Each row is a point. The points of each table are mixes of a few directions, plus a little noise. How many directions does each table use, and how many do they share? Where both have some left over, give the other angles between the two spaces (their principal angles), to ten degrees, smallest first.
In the rows, 128 means zero.

First (6 x 2)
[[ 79 171]
 [140 118]
 [153 107]
 [145 113]
 [ 98 154]
 [155 104]]
Second (6 x 2)
[[157 104]
 [137 120]
 [ 76 173]
 [141 116]
 [103 150]
 [155 105]]
Directions: first 1, second 1, shared 1

First (6 x 6)
[[ 90 126 130 121 156 173]
 [ 81 117 140 188 151 153]
 [119  97 113 109  85 115]
 [155 149 131 114 139 122]
 [136 145 130 108 146 140]
 [186 134 125 128  90  65]]
Second (6 x 6)
[[159 168 132  83 164 145]
 [114 110 126 149 113 121]
 [ 91  81 123 182  84 110]
 [140 143 130 111 141 135]
 [104  97 124 162 100 117]
 [161 170 132  82 164 144]]
Directions: first 3, second 1, shared 1

First (9 x 11)
[[127 126 127 145 109 142 100 146 115 134 127]
 [117 106  83 138 133  22 146 101 134 116 120]
 [119 108  87 135 134  33 146 103 135 116 121]
 [132 137 151 141 104 200  90 162 109 141 132]
 [133 138 151 136 110 195  97 157 114 139 131]
 [138 148 167 106 140 205 135 136 134 133 136]
 [128 125 115  93 173  61 195  78 161 112 127]
 [129 131 133 124 130 137 130 127 129 128 129]
 [130 132 137 133 118 158 112 142 121 133 130]]
Second (8 x 11)
[[114  90  68 108 153 103 161 124 119 178 108]
 [169 137 156  87 146 154 138 162 117 117 103]
 [112 127 149 178 129 121  92  98 146 103 100]
 [158 116 178 119 130 146 141 173 137 127 145]
 [ 95 131 128 141 146 136 133 129 122  96 125]
 [118 157  96 147  56 126  98  21 130 143 196]
 [145 128 149 109 136 142 144 165 125 124 136]
 [113 138 100 136 127  97 116 151 125 135 110]]
Directions: first 2, second 6, shared 0; angles 30, 60

First (8 x 18)
[[120 107 142 106 122 102 161 131 163 172 137 112  98  71 176 103 143 117]
 [138 127 138 179 101 134 124 125  65  85 138 147 146 229  40 115 124 148]
 [109 128 145 121 146 124 130 154 163 142 118 138 120 109 149 123 127 147]
 [114 138 148 152 129 132 126 145 131 121 123 158 129 145 111 121 114 163]
 [116 128 123  93 169 135 108 154 169 132 105 116 134 111 159 147 135 124]
 [117 157 124 127 140 141 117 125 153 139 121 154 126  73 164 146 103 148]
 [157 129 111 161  95 138 121  95  55  87 144 126 149 199  60 131 125 115]
 [153 109  94  84 123 119 136  93 125 146 138  75 123  86 166 137 151  65]]
Second (8 x 18)
[[180 138 127  97 132 170  94 125 148 116 105 157 153 165 120 204 110 108]
 [145 163 127 168  90 148 111 157 156 109 140 157 133 136 102  79  93  71]
 [131 161  85 126 133 141  86 119 111  86 128 106 161 142 100 133 112  88]
 [ 94  95 156  99 150  81 143 142 129 137 122  95 125 157 108 120 155 168]
 [ 88  92 151 109 185 116 146 149 135 151 105 120 113 122 165 149 163 202]
 [113 155 124 148 101 109 141  84  98 133 150 143 122  85 123 124 101 162]
 [135  87 158 136 127 130 156 175 164 154 125 129  99 139 152  88 159 105]
 [138 131  98 141 106 127 147  74  84 139 151 117 116  78 153 128 130 117]]
Directions: first 4, second 6, shared 3; angles 50

First (10 x 32)
[[156 219 167 175 141 133 124 106 105  98  77 144 149 103 136  75 125 161
  172 203 122 178 104  90  91  91 124 148 108  92 126 133]
 [122 111 119 110 122 138 118 114 165 148 196 112 141 113 110 163 118 160
  123 124 137 105 117 105 170 129 126 122 130 182  83 125]
 [136  48 123  31 152 155 128 150 135 141 215 181 159 140 100 187 149  94
  146  97 123  84 148 145 118 151  78 123 142 167 144 146]
 [145 143  97 192 117 102 175 118 174  93  95  55 105 188 186 100  92 145
   77  63 119 174 131 158 180 144 140 104 159  93  77 104]
 [125 163 137 150 120 124 126 118 100 125  89 124 121  94 129 101 130 127
  141 153 118 157 120 104 134 117 139 136 115  94 124 133]
 [102 134 122 132 132 125  98 111 124  84 103 137 103 134 141 108 130  87
   81 147 123 185 146  87 107 154 156 104 126  65 120 137]
 [138 101 135 100 132 133 141 158 107 161 135 153 140 131 113 148 143 120
  162 114 131  75 132 173 108 119 104 147 129 161 174 127]
 [113  98 113 121 106 117 140 151 103 173 115 112 108 109 118 142 138 113
  129  93 125  91 131 160 157 132 137 136 128 140 150 125]
 [150 163 150 136 137 140 126 115 142 131 152 135 159 116 119 129 122 173
  163 162 135 118 108 114 121  99 113 144 121 163 114 127]
 [ 90 104 119 135 119 115 103 138 127 129 101 126  95 151 127 127 134  98
   85 126 147 110 145 145  93 141 162 117 125 125 165 120]]
Second (10 x 32)
[[133 145  84 150 150  94 125 126 164 125 183 136 122 129 125 132 114 125
  110 164 131 128 150 124  96 131 102 142 111 162 143 123]
 [134  87 175  96 115 139 140 138  95 121 106 128 162 143 153 133 133 108
  171  77 112 162  79 138 184 153 145 127 154  30 154 131]
 [113 139 142 133 108 163 123 123 102 143  80 119 108  96  97 117 144 145
  116 127 131  92 128 128 135 105 146 104 126 166  88 127]
 [147  72 137 114 135 124 112 145 118 116 143 133 158 160 159 187 117  96
  148 110 140 158 155 137 141 138 100 142 135  79 159 125]
 [102 140 147 142  95 181 126 121  77 156  61 118 106  55  66 110 154 147
  115 126 122  69 106 132 162  97 157  87 125 175  76 121]
 [146  80 121 123 141 112 117 145 124 120 163 136 157 146 147 180 116  92
  143 120 134 153 146 139 143 144  97 143 129  85 170 122]
 [141 186 140 153 137 131 131  95 157 111 164 126 158  98 117  98 114 178
  147 171 117 151  70  86 151 119 132 126 122 132  92 125]
 [117 154 123 133 121 140 125 121 133 136 102 121 100 124 115 111 135 148
  105 138 136 102 149 123 100 108 139 119 122 179  97 133]
 [161 129 114 125 161  96 109 123 186  95 188 132 150 198 184 163  97 133
  133 155 154 179 180 107  80 132  89 166 122 122 141 134]
 [ 88 149  97 112 115  98 171 143 123 158  89 130  60 131 117  50 155 110
   92  92 104  86 118 165  89 152 174 122 133 149 157 140]]
Directions: first 6, second 5, shared 1; angles 40, 50, 60, 90

First (8 x 32)
[[126  98 146  90 157  84  90 158 112 149 123 110 166  79 154 163  68  97
  109 109 113 192 127 185 106 206 175  88 103  89 114 170]
 [ 98 132 137 165 101 156 170 115 136 105 115 202  93 228 112 125 200 141
  112 161 177  60  96  68 167  54  60 176 173 154 173 110]
 [133 133 123 129 127 131 128 125 129 128 131 120 127 121 126 123 128 131
  133 126 124 127 133 128 126 126 130 127 125 130 123 124]
 [129 107 139 100 150  97  99 149 117 144 125 109 156  87 147 151  82 106
  117 113 114 177 130 171 111 186 166  97 108 100 114 157]
 [141 132 121 120 134 125 118 128 128 133 134 100 135  96 130 123 109 128
  138 118 111 145 142 142 116 144 148 115 114 124 112 128]
 [166 158  96 129 125 146 124 108 137 130 148  65 125  69 116  92 115 149
  168 110  90 133 167 131 109 123 152 119 105 143  93 101]
 [120 125 132 132 125 129 133 129 128 125 124 144 124 146 127 132 139 127
  122 134 138 119 120 121 135 119 117 135 136 130 137 129]
 [112 139 128 159 105 156 162 112 137 110 123 174  98 197 113 117 185 144
  124 152 159  72 111  79 156  65  76 166 160 154 157 106]]
Second (9 x 32)
[[128 132 104 161 162 105 136 116 144 116 136 170 109 166 145 135 142 151
  118 163 124 148 135 110 157 149  82 143 140 142 102  94]
 [147 102 116 147 150 102 125 117 145 119 148 150 116 163 157 127 115 109
  128 157 109 185 143 111 136 145 104 141 144 147 106 120]
 [159 134 129 115 123 124 134 160 115 166 101  29 157  75 118 104 129 138
  135 113  99 132 150 162  96 113 183  99  78  84 115 125]
 [149 107 113 178 128 120 147  95 157 110 149 155  89 197 138 118 152 146
  135 187 112 132 128  86 177  97  82 165 170 157 110  83]
 [ 87 143 143  99 127 137  96 116 114 118 137 164 134  84 116 168  97 133
  123  95 152  99  95 155 138 174 142 112 136 128 140 153]
 [115 155 143  79 111 153 131 180  94 156  88  77 174  71 107 111 134 100
  123  61 151 111 139 158  53 114 176  96  71  92 166 177]
 [139 134 144 106 100 144 124 141 114 150 112  57 146  76 104 120 121 136
  139 102 117  98 124 158 112 106 184 107 106  99 136 139]
 [ 83 159 129 120 133 145 126 126 117 112 120 187 126 132 116 146 144 137
  114 105 172  88 109 122 129 142 100 130 131 135 153 140]
 [145  88 130 151 120 122 127  98 151 105 161 166  99 186 148 126 117 102
  138 167 115 158 125  91 154 113 101 161 176 168 123 123]]
Directions: first 2, second 5, shared 1; angles 50

First (10 x 32)
[[171 124 105 141 116  97 110 164 132 137 106  75  86 180 119  68  76  92
  162 149 120 100 121 134 153 129  79 140 131 142  99 138]
 [ 95 136 119 153 132 129 107  94 115 155 153 162 107  59 104 149 134 174
  128 123 114 144 137 132 132 116 143 111 143 110 134 122]
 [ 90 130 152 110 138 158 151  98 126 114 147 177 173  87 143 186 180 154
   93 107 138 154 133 121 100 129 176 118 123 117 156 120]
 [139 122 144 103 128 139 153 143 137 101 116 122 161 165 152 135 144 103
  115 123 142 124 124 122 114 137 134 136 114 138 135 129]
 [130 115 179  57 138 172 199 142 149  60 114 144 232 186 191 178 194  88
   77 106 167 137 122 108  81 149 172 138  93 143 163 127]
 [129 134 101 165 123 104  91 121 117 164 134 117  71 100  95  99  91 147
  157 140 108 122 130 138 153 118 103 123 147 121 109 130]
 [116 121 162  88 138 160 172 125 139  89 127 153 196 144 164 172 180 118
   90 109 151 142 128 115  95 138 166 128 108 132 156 125]
 [ 98 137 116 157 131 124 101  97 114 159 150 155  99  63 100 139 126 172
  135 127 112 141 136 133 136 116 136 114 145 112 129 122]
 [156 129 103 151 118 100 102 148 126 148 116  90  81 150 109  79  82 113
  160 146 114 108 124 136 154 124  88 134 137 134 103 135]
 [157 129  98 156 119  95  95 147 126 153 117  86  70 147 104  73  74 116
  166 149 111 106 124 138 158 122  81 134 140 133  98 134]]
Second (10 x 32)
[[161 101 132  96 122 153 174 152 146 146 121 124  69 165 112 114 120  96
  150 122 121 126 144 166  97 167 125 146 117 144 157  91]
 [143 129 148 104 120 143 191 152 140 123 120 114  85 174 125 132 120  79
  161 139 127 100 152 159 103 181  59 149 106 156 120 121]
 [ 74 120 126 164  99 105  67 125 129 103 106 138 193  90 133  90 156 155
  128 117 129 146 100  86 195  79 206  85 146 106 108 146]
 [ 90 128 122 104 118 102 180 159 133 109 112 116 107 131 101 133 152 116
  193 150 121  94 139 118 125 140 117 121  89 145 134  84]
 [142 104 124 148 111 127  65 131 136 123 108 122 172 132 145  72 128 134
   99 107 131 157  97 113 170  91 203 111 155 110 127 146]
 [144 142 172 166 132 170  95  72 124 150 157 143 124  82 155 139 142 146
   71 111 123 154 124 186 121 152  88 143 162 108 132 163]
 [120 143  97 134 155 129 109  99 108 148 158 170 137 104 119 173  96 167
   98 119 135 151 142  92 116  99 151 117 144 117 117 151]
 [ 72 135 107 140 120 102 108 126 119 114 124 151 164  96 113 136 137 156
  144 129 130 131 126  76 161  91 175  94 128 119 107 135]
 [174 138 135  98 156 118 176 140 127 135 139  77  83 144 131 145 140 111
  137 156 122  94 125 176  72 160  54 176  94 141 172  77]
 [161 143 116 127 149 129 118 124 120 129 137 126 144 159 146 144  88 120
   97 129 141 130 131 112 118 121 101 139 138 132 106 166]]
Directions: first 2, second 6, shared 1; angles 90

First (11 x 32)
[[116 119 130 149 149 144 131 167 146 119 118 134 166 107 130 134 128 128
  120 106 134 118 113 124 110 137 139 114 144 123 130 162]
 [118 150 130 159 132 141 168 123 100  77 137 139 125 134 125 164 171 173
  109 133 130 178 124 153 146  94 153 125 166 108 133 163]
 [119 126 101 135 115 125 134 107  99 123 152 142 114 139 124 143 133 143
  141 149 118 142 144 146 138 109 139 144 133 140 126 106]
 [138 112 132  92 111 112  97 111 138 166 120 120  94 131 129 101  94  96
  138 131 117 101 137 115 142 142 114 138  95 138 126  79]
 [137 115 104 138 116 135 122 109 100 140 139 129 152 160 137 139 134 146
  159 141 141 126 148 141 118 128 122 149 109 138 128 112]
 [133  78 148 101 122 133  83 155 164 173  88 123 124 110 141 101  80  87
  128  91 119  81 123 113 145 157 132 133  89 125 132  91]
 [104 133 151 141 138 138 154 155 139  87 114 144 101  91 119 144 141 138
   82 106 109 158 104 139 165 104 168 110 171 103 134 156]
 [151 170 194 107 144 122 140 136 167 113  91  91 116 121 131 105 142 113
   89 108 145 135  97  98 126 144 100  93 132  94 132 176]
 [121 139  78 136 123 114 133 102  98 130 176 141 133 144 116 136 133 138
  160 168 127 132 150 138 102 118 119 142 133 161 120 110]
 [114 115  87 133 121 122 123 119 110 137 158 149 126 128 119 135 118 129
  150 148 115 124 146 139 123 120 137 143 130 154 121  99]
 [156 152 151 116 140 123 123 124 146 141 115  95 155 146 135 106 133 116
  135 126 157 112 122 103  91 156  84 113 109 123 128 154]]
Second (11 x 32)
[[119 116 138 137 132 100 131 159 133 106 137 109 139 127 118 127 149 156
  123 156 126 110 172 137 136 135 120 117  96 122 125 132]
 [121 117 136 134 131 107 131 151 132 111 134 113 136 127 120 127 144 149
  124 150 125 114 161 136 136 134 122 120 103 124 127 131]
 [117 111 140 138 133  96 131 164 133 103 137 107 141 127 116 125 153 160
  122 162 124 105 181 140 139 136 119 116  89 121 126 134]
 [125 124 131 131 129 120 130 137 129 122 132 122 132 127 125 128 134 136
  127 136 128 123 142 130 130 130 125 125 119 128 127 130]
 [153 166 101 107 117 203 120  45 116 187 105 177  99 129 155 133  71  53
  141  52 136 180   7 102 104 107 150 154 217 144 134 116]
 [128 127 128 129 128 128 128 129 129 127 129 127 129 129 128 128 129 129
  128 129 128 127 129 128 128 128 127 129 127 127 128 129]
 [145 153 110 114 121 178 124  74 119 168 112 161 108 129 146 131  90  76
  135  77 133 162  47 110 112 115 141 145 187 139 132 120]
 [124 121 133 132 130 115 129 144 130 118 132 120 132 128 124 127 139 142
  126 142 126 119 150 132 132 132 125 124 112 124 128 131]
 [116 110 140 137 133  94 132 166 133 102 139 106 141 127 116 125 154 163
  123 163 124 105 184 141 140 137 119 116  88 120 124 134]
 [139 145 116 118 123 162 124  91 123 155 119 151 114 127 141 131 103  94
  133  94 132 150  74 116 118 120 137 140 167 134 130 122]
 [122 120 134 133 132 108 131 150 131 113 134 115 136 127 121 127 143 148
  124 148 126 115 160 135 134 133 122 121 105 124 127 132]]
Directions: first 5, second 1, shared 0; angles 80

First (9 x 32)
[[130 115 118 109 155 122 151 125 155 159 120  92 135 119 140 161 135 145
  138 104 111 104 132 155 162 104 136 125 118 107 142 108]
 [ 82 175 144 133 105  96 148 153 103 117 153 144  85 137 106  57 102  88
  139 107 126 174 107  82  81 136  99 158 125 153 104 116]
 [109 121 118 109 108 122 134 142 131 138 138  99 138 119 134 100 116 129
  144 109 126 145 122 136 127 119 116 110 129 114 118 121]
 [134 119 132 155 125 111 134 116 166 112  81 151 167 142 136 196 124 134
  134 127 124  55 127 159 140 135 137 169 132  87 161 128]
 [151  87 108 108 104 160 100 122 123 126 132 101 160 116 148 124 137 150
  126 147 134 135 143 151 150 116 132  76 141 116 114 137]
 [171 129 119 182  67 149  84  87 124  91 125 161 134 161 123 151 141 116
  103 168 108  85 139 108  90 134 115 125 151 156 108 137]
 [161 151 127 150  98 142 119 101  99 112 146 146  80 161 116 124 145 103
  103 150  92 118 144  93 114 102 118 139 136 186  87 101]
 [ 94 121 140  95 249 113 158 157 161 192 128  99 136  66 128 150 132 163
  139  96 173 160 104 147 147 172 158 114  92  98 199 163]
 [122 131 142 107 139 137 123 151  87 105 131 155 112 125 122  90 122 121
  126 146 158 176 133 117 142 135 140 133 128 139 118 138]]
Second (8 x 32)
[[148 138 152 148 160 134 137 114 129 133 149 121 100 141 138 154 143 129
  118  96 161  99 129 138 130 112 163 128 126 145 134 105]
 [ 93 124 107  87 120 121 132 156 117 145 131 112 134 100 116  74 112 128
  141 141 106 191 121 110 127 139  95 112 121 122 118 145]
 [140 128 132 142 125 130 124 118 133 119 122 137 131 138 131 147 132 128
  124 129 131 105 131 134 128 126 135 135 132 127 131 125]
 [ 93 124 107  87 120 121 132 156 118 145 131 112 134 100 116  74 112 128
  141 141 106 192 121 110 127 140  95 112 121 122 117 145]
 [162 123 135 171 105 133 111  98 143  96 100 161 149 158 135 187 137 127
  117 142 127  58 138 145 127 127 141 154 143 119 138 126]
 [147 114 115 157  78 128 103 109 143  91  81 168 173 149 127 167 124 127
  125 169  99  79 137 138 125 140 112 154 145 104 133 145]
 [ 98 115  96  97  90 119 118 150 125 125 104 133 161 108 114  88 108 127
  142 167  86 173 126 113 125 148  81 124 129 107 118 158]
 [144 158 180 134 226 139 167 123 116 170 206  80  42 130 146 134 156 130
  115  39 208 127 121 136 134  91 200 105 108 178 134  75]]
Directions: first 6, second 2, shared 1; angles 50

First (11 x 32)
[[157 141  76 108 158 111 123  68 158 144 118 123  71 123 115 176 128 125
  102  51 132 134 143 117 112 138 148 104 103  97  92 121]
 [142 124 132 145 118 155 128 147 126 127 110 113 142  96  85 126 131 152
  120 149 133 137 151 153 131 139 110 111 147 116 116 121]
 [172 138 115 154  93 138 117 104 135 153  95 102 125  68  78 160 144 138
  119  93 143 146 185 159 129 165 105  94 135 107  74 114]
 [ 96 127 140 112 172 101 154 160 148 121 138 127  85 173 150 104 125 103
  159 133 106 145  84  92 109 131 152 176 103 163 175 146]
 [122 105 173 167  79 103 143 170 104 153 135 120 155 100 178 114 125  92
  180 122 148 123  85  93 122 126 121 170 145 152 106  83]
 [137  78 172 213  81 119 153 172 117 171 126 109 150  75 164 128 133 115
  171 103 163 120  79  83 111 137 141 185 161 103  82  60]
 [135 141  72  91 197 153 119  79 162 105 125 138  86 162  84 150 127 170
   68 118 111 128 155 147 126 123 154  94 109  83 147 165]
 [125 121 126 128 151 179 127 154 128 100 119 126 149 127  74 111 124 179
   96 189 120 128 147 164 138 121 118 106 150 105 151 144]
 [118 159 116  61 123 110 108 113 103 105 141 147 142 146 151 124 106 101
  125 140 120 118 132 139 143  98  98  90 115 176 136 135]
 [103 124 146 120 120 109 128 134 111 123 153 147 146 157 181 111 121 105
  146 139 126 111  95 106 133 106 135 151 125 151 149 130]
 [100 150 139 110 117 130 109 106 116 106 148 155 156 182 148 104 144 128
  123 170 106 119 152 154 154 125 125 128 115 155 181 191]]
Second (8 x 32)
[[101 119 130 145 112 161 196 182 147 179 140 155 147 193  69  74  94 129
  139 158 112 160 110 127 129 144 118 169 161 132 151 202]
 [114 135 157 182  66 167  99  33 110 170 175 181 181 149 115 109 108 108
  120 113 167  76 248 117 149 135  61 139  94 111 156 135]
 [134 134 135  88 170 109 116 156 129  81 111 106  95 111 139 130 137 127
  137 140 112 141 104 125 125 125 131 115 109 158 132  94]
 [138 129  98 106 159 106 140 147 133 114 107  99 101 114 148 149 141 143
  128 122 121 147  65 137 112 113 171 114 145 121 105 127]
 [141 119 145 124 156 124 108 121 126  91 123 121 111 113 154 130 144 142
  131 123 130 120 115 115 133 126 136 126 105 123 119  79]
 [134 111 125 191  92 152 127  63 123 169 151 153 161 139 146 134 133 149
  114  97 162  98 145 121 136 124 141 143 136  64 106 134]
 [124 158  92  57 170  91 140 171 132 101 100  89  85 113 124 143 124 114
  138 144 105 165  84 149 104 112 140  95 134 178 135 144]
 [139 121 143 132 101 115  98 152 123 121 118 121 142  93 130 156 143 113
  119 127 116 118 153 133 136 146 127 123 142 136 120 110]]
Directions: first 6, second 5, shared 1; angles 30, 40, 60, 80

First (8 x 32)
[[146 156  99 111 118  98 107 127  92 109 151 117 111  85 130 171 111 125
  102 134 116 141  95 169 104 134 156 136 115  99 131 118]
 [115 140 121  37  90 215 113  85 115 143 128  69 161 166  89 142 172 145
  103 122 127 157 151 169 123 128 163 108 136 168 123 146]
 [138 116 130 180 150 101 127 138 141 117 124 145 124 129 145 112 119 111
  146 135 134 109 123  97 154 116  99 138 127 115 121 125]
 [158 152 126 152 118  88 113 130  79 133 140 155 117  72 147 137 114 114
  134 102 101 130 114 166 114 146 145 116 137  77 154 117]
 [ 76  77 147 188 169 107 189 165 214 107 116 153 107 161 141  94 100 125
  158 145 167  82 110  68 137 114  89 148 122 172 108 122]
 [143 122 130 143 152 110 116 143 136 127 119 135 126 140 133 124 124 133
  126 154 136 133 142  78 147 117  94 144 114 114 115 131]
 [106 135 146  14  86 209 135 114 118 180 113 104 159 163  86 131 168 180
  102 117 124 164 177 150  86 150 162 101 136 160 138 147]
 [142 122 127 201 143  98 126 125 129 106 134 145 124 111 154 111 117  91
  158 114 124 103 108 129 157 118 115 129 138 111 131 120]]
Second (9 x 32)
[[101 133 163  60 124 120 103  94  61 138 109 126 151 100  76 224 178 171
  188  85 102 144 147  75 126 179 175 119  75 118 124 102]
 [127 136 139 149 126 120 142 150 126 136 124 137 126 118 129  95 123 112
  119 121 127 124 132 141 123 123 127 118 139 126 140 119]
 [153 134 104 119 128 129 114 134 124  95 162  73 128 134 104 154 150 115
   80 179 148 154 136 130 148 117 119 171 115 125  98 124]
 [154 158  91 103 140 150  76 125 127 115 123  80 131 156 129 111 118 111
   67 177 134 149 126 120 156  68 103 129 111 143 102 137]
 [138 144 114 138 129 135 121 138 134 132 133 124 113 129 155  92 121 107
  103 147 116  95 134 115 132  82  94 118 107 136 118 129]
 [132 133 122 117 136 135 108 124 132 126 107 118 143 150 114 122 111 132
  114 130 144 169 115 149 138 127 144 123 155 133 134 136]
 [144 125  96 110 132 143 106 110 140 108 147  98 122 147 136 152 132 131
  107 165 134 128 124 113 143 106 108 151 109 134 100 143]
 [118 122 158 174 121 105 174 163 133 140 126 158 128 108 122  88 120 113
  136 100 137 131 130 168 110 157 145 121 170 117 161 114]
 [ 85  66 165 183 115 114 209 115 175 162 121 238 108 111 186 115 100 160
  239  46 111  58 107 141  77 192 138 102 170 119 176 148]]
Directions: first 5, second 5, shared 1; angles 50, 70, 70, 80
